Every row gives one point. Any point is a mix of the corners, with weights that add up to 1. It lies inside the corners' shape when no weight is negative. Is each point inside? If not, which corners have a negative weight?

Corners:
(1): [ 12   3 -95]
(2): [-25 -14   6]
(3): [ 21 -10  30]
(4): [ 19 -26 -15]
Points:
[ 16 -11  18] -> inside
[  4   2 -66] -> outside (4)
[ -6  -7 -36] -> inside
[ 26 -21 -22] -> outside (2)

Corners:
(1): [-20   3  21  19  10   2  18 -16]
(2): [  9 -67  -3   3  59 -25 -14  17]
(3): [ 26  13  -3  19   7  -7  -5 -12]
(4): [-74  37 -47 -69 -50  49  14  16]
(5): [ 14 -16  30   4 -47 -10  76 -10]
(6): [26 17  8  0 59 25 -7 11]
(7): [ 21 -54  91  25 -27 -17   8  -2]
(8): [  6  10  18   6 -53  95  23   4]
(9): [  4  -3  27  25 -46  22  38  28]
Points:
[  5  -6  19   1 -20  30  22  -1] -> outside (9)
[15 -4  8  9 15  7  2  3] -> inside
[ 17 -14  33  16 -11  -1   7  -4] -> inside
[ 38  -8  16  22 -22  47  27   6] -> outside (1, 4, 7)
[-4 -2 -7 -3  2 20 10  6] -> outside (7)
[15  8 11  2 25 22  6 11] -> inside
[ 15 -25  50  13  -8   4   9   3] -> inside
[ -6  14  12   0 -27   5  31  -5] -> outside (2, 8)
[ -9   3  -8   1 -32  -5  47   8] -> outside (6, 7, 8)

Corners:
(1): [-10 -16   8  10  17 -55 -21  26 -16  23 -28   4]
(2): [ 38  27  26 -17  10  10   8  13  29   3  34  -6]
(3): [ 12  10   6   1 -15   0  -9 -24   0 -19  -4 -13]
(4): [ -8 -13  -9 -17 -11  15  25  -4  -7 -20  27  22]
(5): [-14  -2  21 -18 -43 -16   8   9 -18  15  -6  14]
(6): [ 22  16  14  -9 -21  20  18   2 -22   2   6  21]
(7): [-12  24 -41 -12  52   8  12  19  10  17  36 -17]
(8): [ -7  10 -10  13   2  35   6 -47   3   4   1  16]
(9): [-28   7  15   4  -2   5  -3  25  -4  20  12 -31]
(10): [-14  19 -18 -13  -3  23  38   7  41 -32   6  15]
(11): [ 32  -3 -27   5   2  25  16 -36  33  13 -13  14]
(12): [  3  -8  19 -26  12  13  -2  19 -32  12   2  15]
(13): [ -3 -26  36  13 -24  -9 -95  17 -25  20 -18  -6]
Points:
[-6  5 -1  0  3 -3 -1 13 -1 12  5  0] -> outside (3, 12)
[ -6  -1   4  -9  15 -11  -9  25  -1  21  -2  -2] -> outside (3, 4, 6, 8)
[ 1  5 -2 -3  0  4  6 -4  4  2 -1 11] -> outside (9)
[  9  -1  13 -11  -8   2  -4  -1 -13  10   4  11] -> outside (9, 10)
[-18 -16 -24  10  27   5 -11   3  12  13  -6   2] -> outside (2, 3, 5, 6)
[  2   4  12 -11 -13  -2  15  -3   2   3   1   8] -> outside (6, 7, 13)
[ -6   2  -1   4   0   4 -13  -1   6   7   3  -5] -> outside (6, 12)
[ -3  14   0 -12  -5  18  26   0   3   0  14   1] -> outside (1, 13)
[ 4  3  6 -6 -4 -2 -4  8  0  3  2  2] -> outside (8)
